Rows are points. Examples show where two turns around zero, p and q, send a point. Write where each new point lands after one turn and then the other. Backwards means that the second turn is done in reverse. Each puzzle has new turns, and all numbers are rounded.
(in the rows, 128 means zero)

Turn p:
142,148 => 109,143
109,95 => 160,107
75,111 => 142,74
186,157 => 102,188
Turn q:
134,84 => 86,142
165,128 => 112,95
85,171 => 186,148
Where do these land?
p, then q: 125,161 => 142,158
p, then q: 133,164 => 150,157
q, then p: 103,44 => 65,67
q, then p backwards: 158,153 => 91,117
q, then p: 121,118 => 117,123

Turn p:
159,138,127,159 => 121,86,144,126
153,112,131,47 => 81,160,69,100
113,108,114,145 => 126,141,155,142
148,149,117,155 => 128,90,135,142
155,121,142,102 => 106,126,108,101
137,133,149,161 => 144,102,150,113
31,135,116,127 => 189,190,134,173
Turn q:
133,128,213,127 => 45,132,145,130
150,135,95,118 => 156,108,111,143
113,106,111,120 => 146,123,129,101
109,125,176,183 => 83,189,128,122
108,150,88,119 => 174,128,147,138
155,123,86,102 => 163,89,107,134
Where do these land?
p, then q: 126,112,101,149 => 104,156,134,124
q, then p: 139,154,176,181 => 190,117,131,172
p, then q: 107,128,84,98 => 154,174,130,151
p, then q: 109,110,178,82 => 156,81,153,169
p, then q: 160,137,101,131 => 136,151,129,93

Turn p:
106,152,116,141,102,126 => 98,153,139,139,129,111
77,88,157,151,85,125 => 128,158,126,176,63,126
166,118,83,109,101,105 => 75,95,108,109,131,151
152,105,150,73,171,164 => 187,91,80,111,144,119
106,153,193,156,155,71 => 168,193,161,142,140,181
156,148,61,89,94,166 => 68,91,91,99,150,81
151,116,165,176,111,157 => 149,142,154,92,75,117
156,149,155,170,185,139 => 179,129,181,91,146,132
81,122,72,88,149,97 => 101,100,113,194,175,135
Turn q:
77,85,173,193,104,103 => 80,124,120,146,169,215
150,208,90,121,139,116 => 103,101,154,118,78,64
150,145,140,144,100,135 => 100,151,120,148,120,116
128,69,72,113,158,132 => 200,115,120,115,98,163
91,128,78,103,104,133 => 144,80,81,123,112,121
155,172,197,125,155,173 => 117,165,177,160,177,74
145,89,145,98,137,104 => 151,160,124,87,141,144
Where do these land?
q, then p backwards: 142,182,122,137,104,141 => 98,124,97,133,93,156
q, then p backwards: 119,80,87,95,98,80 => 193,103,169,91,108,126
q, then p backwards: 83,57,115,115,171,143 => 154,105,161,109,207,102
p, then q: 190,179,174,130,148,159 => 160,151,134,69,129,59
p, then q: 72,75,155,83,113,148 => 100,130,114,155,46,157
q, then p: 127,108,78,146,115,124 => 95,115,119,115,92,104
q, then p: 166,165,142,191,118,104 => 128,199,136,165,109,101
p, then q backwards: 125,179,152,126,158,125 => 139,104,173,100,149,138
